Rows are points. The points of each table are mixes of a few directions, plus a little noise. How many directions does each table use, and how many do they share? Where both have some left over, give the other angles between the two spaces (their principal angles), to ten degrees, smallest first.
(in the rows, 128 means zero)

First (7 x 3)
[[124 102 122]
 [111  27 103]
 [135 169 138]
 [121  86 117]
 [137 184 142]
 [146 238 155]
 [121  88 118]]
Second (7 x 3)
[[162 130  70]
 [ 79 156  74]
 [167 102 180]
 [153 137  62]
 [152 122 128]
 [ 56 139 198]
 [125 117 184]]
Directions: first 1, second 2, shared 0; angles 80

First (9 x 8)
[[116 118 134 114 111 110 150 147]
 [147 115 132 127 124 145 113 132]
 [ 82 182 108 178 174 131 124  89]
 [ 89 165 115 176 157 143 126 109]
 [249  57 151 102 109 211  47 141]
 [121 120 138 126 146 126 126 127]
 [107 111 140 117 109 112 155 158]
 [124 130 131  92 136  82 146 119]
 [116 161 105 116  89  94 163 126]]
Second (8 x 8)
[[ 72 170 110 135 122  80 175 123]
 [ 76 167 112 134 123  83 173 124]
 [193  80 148 120 135 183  73 133]
 [116 137 124 130 127 118 139 127]
 [198  76 150 120 135 188  68 134]
 [145 115 133 126 130 143 113 129]
 [ 68 172 109 135 122  77 179 123]
 [157 106 137 125 131 153 103 131]]
Directions: first 4, second 1, shared 1

First (11 x 11)
[[ 93 107 102  84 119  73 128  63 131 101 159]
 [118 119 140 158 137 202 178 133 143 184  63]
 [102 145  82 135  80 136  92 123 151 134 165]
 [137 163 121 101 131  76 101 150 127  70 152]
 [136  42 161 179 177 135  94 152  56 201 111]
 [ 86 160  76 127  88 142 114 128 165 128 132]
 [111 135 118 114 133 116 137 124 135 116 116]
 [223 179 189 144 139 141 125 197 119  91 141]
 [141 172 155  86 153 127 207 120 159  79  76]
 [148 113 139 168 123 161 103 155 111 167 136]
 [112  74 126 110 128  97 130  61 111 138 157]]
Second (9 x 11)
[[105 146  98  98 100 124 116 119 106 184 133]
 [111 130  94 140 102 110 116 114 145 160 127]
 [163 102 172  37 176 159 124 114  77 108 109]
 [125  84  56 147  96  66 126 109 191 178 113]
 [134 146 188 103 167 184  94  83  78  53  96]
 [115 147 143 152 128 144 108 104 122  95 115]
 [137 139 126 166 112 103 211 249 151 170 202]
 [151  97 127 119 146 117 130 120 144 110 113]
 [114 161 148 186 122 140 133 146 137  91 140]]
Directions: first 5, second 4, shared 0; angles 30, 50, 80, 90

First (10 x 14)
[[144 135 120 130 137 125 138 127 119 139 124 135 127 129]
 [162 144 110 136 148 118 150 128 108 152 122 142 127 130]
 [118 124 133 126 122 131 123 127 133 121 128 125 129 127]
 [ 46  92 168 112  86 152  78 127 177  70 142  96 129 124]
 [180 151 105 138 157 112 158 128  97 165 121 149 127 131]
 [ 80 106 152 117 101 143  99 129 157  93 135 109 129 126]
 [218 167  83 145 175 102 184 129  75 190 114 162 126 134]
 [ 53  97 166 113  88 149  83 127 170  76 139 100 130 125]
 [228 171  78 150 181 100 188 129  70 197 113 167 126 133]
 [ 50  94 166 113  87 150  81 128 173  72 140  99 130 124]]
Second (8 x 14)
[[165 138 143 113 138  93 123 154 104 161  84 109 163 173]
 [ 82 121 105 121 133 125 163 167 136 132  92 171 122 139]
 [131 142 114 135 151 129 150 142 122 156 138 143 111 115]
 [132 156 127 131 147 132 148 124 120 173 171 140 101 110]
 [242  82 120 167  98 140  57  39 116   7 107  61 175 112]
 [113 131 149 130 132 145 107 127 144 134 167 100 111 103]
 [ 38 105 126 116 132 141 137 193 165 116  97 142 118 128]
 [119 149 139 113  95 119 139  78 115 145 168 158 122 144]]
Directions: first 1, second 5, shared 1
